Rows are points. The ring and each string are closed loops that go straight from each point to the next, and from the last back to the first. Before rounding, they use only three directions, however many columns there are. Count how often each string passes through the ring. Passing back the other way cancels.

Ring:
[[ 1.45  1.67  1.60]
 [ 2.13  2.32 -0.56]
 [ 1.59  3.00 -2.48]
 [ 0.09  2.32 -2.76]
 [-1.65  1.29 -0.21]
 [-2.06  1.55  1.77]
 [-1.15  1.81  3.09]]
String, 29 rows:
[[-2.00  3.16  1.00]
 [-3.18  1.98  2.85]
 [-2.98  1.11  3.98]
 [-2.56  1.95  4.04]
 [-2.08  1.72  4.62]
 [-0.26  0.06  3.22]
 [ 0.10  1.03  1.73]
 [-0.26  2.69  0.83]
 [-0.09  3.29  2.36]
 [ 0.05  3.10  1.08]
 [ 0.49  1.73  0.47]
 [ 1.42  0.90  0.58]
 [ 0.49  2.83  0.15]
 [ 1.78  3.28 -0.39]
 [ 2.96  3.13 -1.52]
 [ 3.02  2.00 -2.10]
 [ 2.23  1.27 -1.83]
 [ 0.26  2.39 -0.43]
 [ 0.22  2.75 -0.79]
 [ 0.90  1.46 -1.50]
 [ 1.24  1.34 -3.48]
 [ 0.54  2.05 -4.74]
 [-0.75  3.45 -3.01]
 [-0.85  3.03 -1.51]
 [-1.43  2.19 -2.09]
 [-1.82  0.21 -1.87]
 [-1.41 -0.13 -0.56]
 [-0.84  0.43  0.18]
 [-0.91  2.64  0.30]]
Times through: 2

Ring:
[[ 1.51  1.37  2.12 -1.30]
 [ 1.25  3.03  1.43 -0.77]
 [ 1.09  4.00  0.08  0.31]
 [ 1.06  3.46 -1.38  0.72]
 [ 1.18  1.57 -2.83  0.70]
 [ 1.63 -1.00 -2.54  0.91]
 [ 2.03 -2.11 -1.07  1.32]
 [ 2.35 -2.58  0.85  1.47]
 [ 2.36 -2.14  2.41  0.67]
 [ 2.02 -0.91  2.68 -0.59]]
String:
[[ 2.51 -1.25  3.24  2.06]
 [ 2.63 -3.63  4.02 -0.35]
 [ 1.89 -1.63  1.64 -1.48]
 [ 1.72 -0.31  1.17 -0.83]
 [ 1.95  0.80  2.69  0.73]
 [ 1.60  1.28  3.31 -1.77]
 [ 1.05  1.87  1.55 -3.58]
 [ 1.16  1.41  0.01 -2.02]
 [ 1.35  1.86  0.49 -0.56]
 [ 0.80  4.13  0.00 -1.61]
 [ 0.97  2.70 -0.89 -1.18]
 [ 1.56  1.48  0.32  0.66]
 [ 1.34  4.65  0.45  2.48]
 [ 0.81  4.49 -2.49  0.98]
 [ 0.78  2.91 -3.77  0.10]
 [ 1.15  0.60 -2.49 -0.85]
 [ 1.61  0.93 -0.56  1.20]
 [ 1.58  0.35 -2.72  2.15]
 [ 1.37 -1.89 -5.08  0.16]
 [ 1.61 -2.32 -3.54  0.10]
 [ 1.76 -3.64 -3.51 -0.30]
 [ 1.68 -0.91 -0.80 -0.14]
 [ 2.23 -0.96  1.24  2.06]
 [ 2.63 -2.32  2.28  2.56]
 [ 2.92 -2.62  3.82  3.03]]
Times through: 4

Ring (8 x 6):
[[-1.72 -1.74  0.39 -1.74 -0.87 -0.09]
 [-0.63 -2.02 -1.71 -3.41  1.02  1.34]
 [ 0.80 -2.51 -2.17 -4.01  1.68  1.02]
 [ 2.13 -2.64 -1.60 -2.75  1.26 -0.51]
 [ 2.50 -2.21 -0.17  0.08 -0.20 -2.55]
 [ 1.43 -1.85  1.95  2.02 -2.16 -4.06]
 [ 0.24 -1.97  2.62  1.20 -2.63 -3.70]
 [-1.10 -1.98  2.16 -0.39 -2.22 -2.17]]
String:
[[-0.05 -1.52 -1.10 -0.90  0.21 -0.09]
 [-0.88 -1.25 -1.70 -1.34  0.57  0.97]
 [-1.95 -1.73 -1.81 -3.80  0.96  2.29]
 [-2.00 -2.50 -0.86 -5.30  0.62  1.93]
 [-1.04 -2.43 -0.08 -3.58 -0.09  0.34]
 [-0.31 -1.87  0.05 -1.19 -0.53 -0.77]
 [-0.83 -1.04 -0.20  0.59 -0.81 -0.71]
 [-2.18 -1.17 -0.45 -1.18 -0.50  0.71]
 [-2.28 -2.00 -0.72 -3.94  0.21  1.65]
 [-1.35 -2.57 -0.87 -4.95  0.66  1.47]
 [-0.01 -2.33 -0.32 -2.60  0.04 -0.31]
 [-0.17 -1.51 -0.94 -0.85  0.07 -0.16]
 [ 0.38 -2.28 -0.62 -2.37  0.25 -0.36]
 [ 0.70 -2.42 -0.85 -2.71  0.52 -0.28]
 [ 0.52 -1.33 -0.81  0.39 -0.15 -0.97]
 [ 1.51 -1.49 -1.69  0.02  0.66 -0.76]
 [ 2.56 -1.89 -1.72 -0.25  0.91 -1.28]
 [ 1.43 -1.53 -0.58  0.79 -0.24 -1.77]
 [ 0.83 -1.41 -0.19  0.96 -0.63 -1.78]
 [ 1.98 -1.46 -0.26  1.76 -0.56 -2.59]
 [ 3.16 -1.80 -0.14  1.88 -0.47 -3.39]
 [ 3.54 -3.06  0.15 -1.26  0.02 -3.08]
 [ 2.08 -2.63  0.02 -1.37 -0.10 -2.10]
 [ 1.13 -1.98 -0.14 -0.42 -0.34 -1.65]
 [ 1.10 -1.44 -0.58  0.79 -0.29 -1.58]
 [ 2.53 -2.18 -2.00 -1.37  1.31 -0.77]
 [ 2.85 -3.68 -2.75 -6.19  2.82  0.82]
 [ 1.61 -3.63 -1.90 -6.40  2.10  0.91]
 [ 0.61 -2.61 -1.15 -3.61  0.89  0.22]]
Times through: 4
String (27 x 6):
[[ 0.18 -2.14  0.67 -1.03 -0.90 -1.59]
 [-0.22 -3.00  2.67 -2.20 -2.06 -2.64]
 [-0.68 -3.15  4.44 -1.54 -3.44 -3.93]
 [-0.23 -3.12  3.03 -2.26 -2.28 -2.91]
 [ 0.14 -2.22  0.91 -1.10 -1.05 -1.73]
 [-0.52 -1.27  1.03  1.25 -1.70 -2.02]
 [-1.81 -1.67  2.26  0.00 -2.47 -1.93]
 [-2.12 -2.38  1.86 -2.72 -1.71 -0.77]
 [-2.67 -1.72  0.68 -2.25 -1.11  0.36]
 [-2.24 -0.73 -0.72 -0.16 -0.53  0.71]
 [-1.76 -2.04 -1.58 -4.36  0.95  2.13]
 [-0.35 -2.77 -1.40 -5.12  1.20  1.35]
 [ 0.23 -2.18 -0.82 -2.38  0.36 -0.12]
 [ 0.20 -1.35 -1.85 -0.83  0.73  0.34]
 [ 1.19 -2.78 -3.55 -5.64  2.97  2.27]
 [ 1.73 -3.67 -3.09 -7.43  3.12  2.04]
 [ 1.45 -3.46 -1.98 -6.11  2.07  1.00]
 [ 0.59 -1.90 -1.06 -1.43  0.39 -0.37]
 [ 0.40 -1.42 -2.29 -1.24  1.14  0.67]
 [ 0.19 -2.40 -3.11 -5.01  2.40  2.36]
 [-0.43 -3.20 -2.80 -7.66  2.63  3.12]
 [-0.48 -2.51 -0.95 -4.08  0.68  0.82]
 [ 0.01 -1.65 -0.08 -0.37 -0.56 -1.06]
 [-0.86 -2.69  0.35 -3.85 -0.29 -0.04]
 [-2.42 -2.34  1.43 -3.23 -1.38 -0.14]
 [-2.62 -1.88  2.56 -1.09 -2.58 -1.43]
 [-0.95 -1.23  1.37  1.28 -2.00 -2.04]]
Times through: 2

Ring (9 x 8):
[[ 2.00 -3.17 -1.38  1.38 -3.32 -0.30  3.00 -0.46]
 [ 4.03 -3.41 -0.90  0.43 -3.99 -0.74  1.01  0.75]
 [ 3.45 -2.69 -1.16 -0.76 -3.52 -0.14 -0.45  1.14]
 [ 0.85 -1.33 -1.86 -1.77 -2.18  1.12 -1.05  0.73]
 [-2.42  0.72 -1.39 -2.24  0.21  1.88 -1.52  0.38]
 [-4.22  2.21 -0.07 -2.05  2.11  1.72 -1.84  0.43]
 [-4.77  2.51  1.21 -0.72  2.96  0.92 -0.66  0.16]
 [-3.17  0.51  0.13  0.57  0.97  0.60  1.66 -0.63]
 [-0.74 -1.69 -1.09  1.34 -1.47  0.28  3.18 -0.98]]
String (24 x 8):
[[ 0.41 -3.00 -2.56  1.26 -3.12  0.64  3.86 -1.32]
 [ 3.46 -4.95 -2.36  2.48 -5.11 -0.57  5.00 -1.13]
 [ 4.52 -3.53  0.28  1.50 -3.76 -1.68  1.70  0.84]
 [ 1.17 -0.82  0.78 -0.18 -1.01 -0.56 -0.54  1.14]
 [ 1.16 -2.44 -1.99  0.03 -2.89  0.57  1.59 -0.22]
 [ 4.72 -4.44 -2.42  0.17 -5.34 -0.19  1.51  0.38]
 [ 5.57 -3.24 -0.22 -0.64 -4.19 -1.11 -1.23  2.02]
 [ 2.92 -1.26  0.70 -1.07 -1.89 -0.71 -2.04  2.01]
 [ 0.54 -1.74 -2.02 -0.82 -2.33  0.98  0.46  0.07]
 [ 1.00 -2.35 -3.63 -1.82 -3.43  1.84  0.01 -0.01]
 [ 0.11 -0.79 -2.54 -2.90 -1.91  1.92 -2.12  0.84]
 [-0.97  0.90  0.08 -2.38  0.35  0.92 -2.92  1.48]
 [-1.01 -0.27 -0.74 -0.87 -0.54  0.84 -0.19  0.29]
 [-1.80  0.65 -0.15 -1.33  0.43  0.92 -1.12  0.60]
 [-2.53  0.19 -1.44 -1.12 -0.03  1.60  0.15 -0.27]
 [-6.05  2.47 -1.07 -1.94  2.52  2.57 -0.73 -0.53]
 [-6.50  4.58  2.39 -1.92  5.08  1.20 -2.90  0.91]
 [-2.82  2.34  2.37 -0.98  2.63  0.01 -2.10  1.30]
 [-1.68 -0.05 -0.54 -0.45 -0.11  0.80  0.39 -0.01]
 [-4.47  0.68 -1.08  0.15  1.05  1.57  2.04 -1.26]
 [-5.11  1.40  0.49  1.05  2.26  0.80  2.42 -1.20]
 [-2.37  0.41  0.94  0.92  0.95 -0.05  1.51 -0.25]
 [-0.93 -0.36  0.77  0.88 -0.02 -0.33  1.34  0.05]
 [-0.23 -1.00 -0.21  0.44 -0.98  0.04  1.23  0.01]]
Times through: 5

Ring:
[[ 1.61  0.65 -2.79 -1.83 -2.14  1.04 -1.08  1.62  0.97]
 [-0.28 -1.40 -1.38  0.84  0.62 -0.83 -2.81  1.14 -1.46]
 [-1.16 -2.56 -0.05  2.11  2.09 -1.72 -3.20  0.65 -2.46]
 [-1.16 -3.36  1.86  2.23  2.78 -2.19 -2.48 -0.35 -2.43]
 [ 0.16 -2.57  2.48  0.44  1.40 -1.22 -0.58 -0.81 -0.64]
 [ 1.18 -1.48  2.18 -1.02 -0.08  0.06  0.93 -0.58  0.96]
 [ 2.43  0.50  0.66 -2.94 -2.50  2.29  2.74  0.49  3.19]
 [ 3.01  1.81 -1.49 -3.87 -3.94  3.23  2.55  1.49  3.86]
 [ 2.91  1.89 -2.46 -3.71 -3.94  2.85  1.50  1.73  3.31]]
String, 26 rows:
[[ 3.67  1.35 -1.25 -4.48 -3.79  1.75  1.38  0.23  3.26]
 [ 1.46  0.08 -0.51 -1.65 -1.62  1.45  0.76  1.04  1.65]
 [ 1.44  0.96 -1.15 -1.86 -2.45  3.02  1.99  2.14  2.67]
 [ 4.07  3.38 -3.92 -5.39 -5.83  4.10  2.28  2.30  4.75]
 [ 2.89  2.55 -3.75 -3.82 -4.52  3.45  1.30  2.56  3.48]
 [ 0.88  0.23 -1.39 -0.98 -1.47  1.72  0.27  1.85  1.26]
 [ 0.75 -0.57 -0.39 -0.64 -0.68  0.75 -0.15  1.02  0.64]
 [ 2.23  0.36 -2.47 -2.47 -2.14  0.04 -1.70  0.60  0.73]
 [ 1.41  0.07 -3.64 -1.37 -1.45 -0.65 -3.46  1.16 -0.60]
 [ 0.41 -0.95 -2.89  0.03 -0.04 -1.50 -4.23  0.98 -1.78]
 [ 0.18 -1.56 -1.63  0.40  0.60 -1.78 -3.80  0.47 -1.90]
 [-2.17 -3.07 -0.40  3.42  3.03 -2.15 -4.24  1.12 -3.57]
 [-2.19 -3.05  0.64  3.37  2.98 -1.40 -2.79  1.14 -2.81]
 [ 0.08 -1.32  0.26  0.30  0.31  0.14 -0.62  0.82 -0.15]
 [ 0.00 -2.73  0.81  0.80  1.71 -2.58 -3.14 -0.80 -2.12]
 [-1.30 -4.40  2.50  2.67  3.83 -3.95 -3.96 -1.45 -3.71]
 [-0.08 -3.24  2.09  0.96  2.19 -2.76 -2.55 -1.35 -2.05]
 [ 0.84 -1.83  1.09 -0.45  0.45 -1.15 -1.17 -0.63 -0.41]
 [ 0.19 -1.23  0.62  0.12  0.17  0.47  0.00  0.80  0.25]
 [ 0.17 -1.61  1.45  0.21  0.51  0.20  0.25  0.35  0.21]
 [ 2.01 -0.96  0.99 -2.04 -0.90 -0.35  0.02 -0.82  0.99]
 [ 2.54 -0.76  2.04 -2.77 -1.37  0.31  1.58 -1.17  2.07]
 [ 3.10 -0.01  0.80 -3.55 -2.30  0.65  1.34 -0.83  2.47]
 [ 1.43 -0.44  0.06 -1.49 -1.13  0.72  0.35  0.44  1.20]
 [ 1.27 -0.03  0.43 -1.46 -1.47  2.03  1.90  1.10  2.13]
 [ 1.90  0.25 -0.22 -2.21 -1.99  1.64  1.30  0.78  2.15]]
Times through: 1

Ring, 10 rows:
[[-2.50  1.16 -1.56  2.17  0.94  1.14 -0.07 -0.09  2.77 -3.06  1.76]
 [-2.38  1.76 -1.77  1.25  1.60  1.93  0.94  0.29  3.18 -5.31  3.17]
 [-1.17  2.05 -0.45 -0.41  1.42  2.45  1.50  0.81  2.79 -4.60  2.45]
 [ 0.02  1.83  0.86 -1.43  0.84  2.30  1.57  1.01  1.90 -2.48  1.16]
 [ 1.22  1.17  1.92 -1.95  0.05  1.56  1.51  0.92  0.50  0.37 -0.04]
 [ 1.62  0.66  2.20 -1.77 -0.41  0.93  1.29  0.70 -0.28  1.97 -0.60]
 [ 1.35 -0.08  2.14 -0.54 -1.06 -0.06  0.24  0.19 -0.78  4.20 -1.78]
 [ 0.60 -0.22  1.80  0.52 -1.21 -0.31 -0.64 -0.08 -0.34  4.64 -2.44]
 [-0.93  0.08  0.64  1.88 -0.76 -0.07 -1.32 -0.28  0.99  2.94 -2.01]
 [-1.95  0.59 -0.59  2.33  0.07  0.48 -0.94 -0.26  2.02 -0.01 -0.27]]
String:
[[-1.29  1.41 -0.51  0.51  0.90  1.60  0.78  0.38  2.24 -2.81  1.66]
 [-2.04  1.78 -2.36  0.72  2.08  1.95  2.16  0.32  2.69 -6.92  5.21]
 [-2.74  2.24 -2.77  0.97  2.47  2.49  2.02  0.43  3.66 -8.34  5.48]
 [-2.65  2.15 -1.86  1.11  1.87  2.41  0.99  0.47  3.78 -6.28  3.33]
 [-1.90  1.64 -0.62  0.98  0.95  1.85  0.19  0.40  2.99 -3.05  1.10]
 [-1.30  1.18 -0.69  0.79  0.82  1.28  0.74  0.22  1.96 -2.51  1.79]
 [-2.54  1.25 -2.65  1.95  1.67  1.21  1.24 -0.13  2.53 -5.54  4.43]
 [-3.26  1.05 -2.69  3.09  1.29  0.90 -0.02 -0.40  2.99 -4.32  3.00]
 [-2.79  0.64 -1.04  3.24  0.11  0.47 -1.62 -0.42  2.70 -0.25 -0.59]
 [-0.90  0.74  0.96  1.07 -0.41  0.81 -1.00  0.16  1.71  1.72 -1.96]
 [-0.62  0.62  0.21  0.77  0.04  0.64  0.18  0.08  1.09  0.22  0.19]
 [-0.43  0.23  0.15  1.01 -0.19  0.13  0.15 -0.14  0.51  1.03  0.20]
 [ 0.46 -0.85  1.57  1.43 -1.63 -1.15 -1.20 -0.51 -0.90  6.08 -2.87]
 [ 1.14 -0.82  2.81  0.74 -2.14 -1.02 -1.59 -0.26 -1.10  7.88 -4.61]
 [ 0.60  0.15  2.64  0.18 -1.42  0.21 -1.28  0.23  0.30  5.35 -4.05]
 [ 0.13  0.51  1.32  0.13 -0.48  0.59 -0.09  0.25  0.65  2.09 -1.29]
 [ 0.33  0.24  0.66  0.12 -0.23  0.22  0.73  0.06 -0.02  1.26  0.35]
 [ 1.54 -0.81  1.97  0.11 -1.49 -1.02  0.02 -0.25 -1.74  5.71 -1.87]
 [ 1.23 -0.69  2.66  0.44 -1.91 -0.85 -1.16 -0.17 -1.10  7.11 -3.96]
 [ 0.35 -0.04  2.36  0.67 -1.48 -0.06 -1.50  0.04  0.25  5.53 -4.02]
 [-0.27  0.42  0.89  0.67 -0.42  0.43 -0.28  0.08  0.79  1.84 -1.06]
 [-0.63  0.23  0.25  1.26 -0.30  0.12 -0.25 -0.16  0.72  1.41 -0.36]
 [-0.69  0.72  0.71  0.80 -0.21  0.78 -0.42  0.17  1.41  1.06 -1.02]
 [-1.00  0.82  0.81  1.08 -0.29  0.89 -0.91  0.18  1.83  1.30 -1.69]
 [-1.20  0.86 -0.62  1.07  0.55  0.87  0.50  0.05  1.58 -1.57  1.43]
 [-2.91  1.16 -2.99  2.47  1.67  1.05  0.97 -0.29  2.68 -5.60  4.46]
 [-4.12  1.85 -4.13  2.97  2.53  1.82  1.13 -0.19  4.09 -8.66  5.86]
 [-2.76  1.86 -1.79  1.60  1.56  2.03  0.47  0.28  3.63 -5.23  2.64]
 [-1.60  1.58 -0.21  0.74  0.75  1.81  0.11  0.45  2.80 -2.34  0.57]]
Times through: 5

Ring:
[[-0.80  2.46 -3.31  0.11 -1.48 -4.22  0.95  1.66 -1.15  0.38  0.26 -1.09
  -2.71  1.93]
 [-2.79  1.08 -3.70  3.01 -0.16 -2.37  2.31  2.88 -1.45  0.01  1.40  0.01
  -1.15 -0.37]
 [-2.74  0.13 -2.28  4.32  0.95  0.44  2.38  1.94 -1.59 -0.62  1.56  0.43
   0.93 -1.68]
 [-0.84  0.06 -0.26  3.96  1.26  2.87  1.42 -0.43 -1.64 -1.50  0.95  0.10
   2.31 -1.44]
 [ 0.65  0.16  2.47  1.41  1.43  3.45 -0.13 -2.47 -1.10 -0.67 -0.52 -0.62
   3.42 -0.85]
 [ 0.11  0.12  3.51 -0.65  1.55  2.00 -0.72 -2.24 -0.48  1.10 -1.41 -0.94
   3.58 -0.81]
 [-0.64  0.99  2.18 -2.67  0.51 -1.83 -0.81 -0.69 -0.07  2.67 -1.79 -1.40
   1.40  0.35]
 [-0.29  2.00 -0.17 -2.30 -0.72 -3.55 -0.38  0.13 -0.43  1.88 -1.21 -1.55
  -0.88  1.65]]
String (30 x 14):
[[-2.21 -0.21  2.06 -0.27  1.68 -0.06  0.26  0.16 -0.31  2.35 -0.89 -0.49
   2.89 -1.62]
 [-1.47 -0.91  4.94 -1.16  2.67  2.12 -0.69 -1.66  0.03  2.73 -1.80 -0.64
   5.17 -2.31]
 [ 1.45 -0.17  4.99 -0.13  2.02  4.59 -1.20 -4.05 -0.67  0.02 -1.58 -0.98
   4.98 -1.01]
 [ 2.38  0.62  2.83  1.47  1.06  4.64 -0.64 -3.96 -1.37 -1.90 -0.64 -0.93
   3.37 -0.01]
 [ 1.10  1.26  0.13  1.60  0.12  1.58  0.22 -1.69 -1.44 -1.42  0.00 -0.85
   1.02  0.59]
 [-0.80  0.49  0.21  1.79  0.85  1.01  0.76 -0.33 -1.15 -0.16  0.12 -0.40
   1.69 -0.70]
 [-3.20 -0.91  0.59  3.10  2.24  1.71  1.66  1.07 -0.98  0.84  0.59  0.43
   3.35 -2.95]
 [-4.18 -1.50 -0.65  5.79  2.71  2.96  2.85  1.98 -1.49 -0.24  1.79  1.21
   3.69 -4.09]
 [-2.31 -0.09 -2.68  6.24  1.16  2.31  2.84  1.50 -2.09 -2.13  2.28  0.78
   1.38 -2.07]
 [-0.27  1.27 -2.53  3.77 -0.17  0.72  1.63  0.29 -1.92 -2.10  1.32 -0.23
  -0.22  0.20]
 [-0.58  1.15 -1.34  2.04  0.04 -0.13  1.04  0.22 -1.39 -0.67  0.51 -0.50
   0.19  0.15]
 [-3.67 -0.21 -1.35  2.94  1.34 -0.56  2.10  2.40 -1.05  1.00  0.94  0.34
   1.43 -2.13]
 [-5.41 -0.89 -2.29  4.52  1.89 -0.55  3.14  3.92 -1.18  1.18  1.74  1.02
   1.71 -3.40]
 [-6.35 -1.39 -2.50  5.41  2.36 -0.21  3.66  4.58 -1.22  1.29  2.13  1.42
   2.19 -4.26]
 [-5.31 -1.13 -3.12  6.73  2.08  1.06  3.84  3.89 -1.73 -0.33  2.65  1.48
   1.95 -3.88]
 [-1.09  0.59 -2.32  4.84  0.53  1.71  2.09  0.63 -1.98 -2.12  1.68  0.22
   0.73 -0.89]
 [ 0.20  1.20 -1.10  2.50  0.04  0.96  0.91 -0.56 -1.59 -1.48  0.59 -0.53
   0.47  0.29]
 [-1.13  0.54 -0.15  1.75  0.76  0.46  0.90  0.10 -1.12  0.05  0.20 -0.38
   1.38 -0.68]
 [-2.37 -0.83  1.33  2.77  2.25  2.45  1.23  0.14 -0.98  0.53  0.30  0.24
   3.72 -2.69]
 [-2.05 -0.96  2.36  2.10  2.48  2.87  0.78 -0.49 -0.79  0.84 -0.15  0.09
   4.34 -2.75]
 [ 0.34 -0.59  4.00  1.41  2.33  4.78 -0.33 -2.98 -0.89 -0.23 -0.81 -0.45
   5.04 -1.85]
 [ 2.53  0.35  4.63 -0.08  1.49  4.78 -1.41 -4.70 -0.90 -0.83 -1.54 -1.21
   4.37 -0.19]
 [ 2.22  1.46  1.85 -0.23  0.10  1.78 -0.86 -3.08 -1.09 -0.89 -1.02 -1.40
   1.56  1.17]
 [ 0.52  1.08  1.29 -0.22  0.38  0.48 -0.31 -1.53 -0.85  0.24 -0.83 -1.09
   1.43  0.43]
 [-1.38  0.40  1.20 -0.08  1.01 -0.32  0.24 -0.08 -0.57  1.52 -0.69 -0.68
   1.90 -0.74]
 [-2.93 -0.71  3.86 -2.11  2.32 -0.61 -0.35  0.12  0.37  4.21 -1.84 -0.66
   3.98 -2.20]
 [-2.91 -1.05  6.36 -4.61  2.88 -0.86 -1.46 -0.72  1.13  6.03 -3.20 -1.09
   5.26 -2.41]
 [ 0.64  0.86  4.13 -3.49  0.86 -0.23 -1.71 -2.48  0.08  2.51 -2.52 -1.71
   2.64  0.45]
 [ 1.65  1.78  0.91 -0.70 -0.33  0.10 -0.67 -2.11 -0.98 -0.32 -0.97 -1.47
   0.52  1.54]
 [-0.04  0.98  1.07 -0.25  0.44 -0.02 -0.13 -0.99 -0.77  0.64 -0.77 -1.00
   1.34  0.22]]
Times through: 5
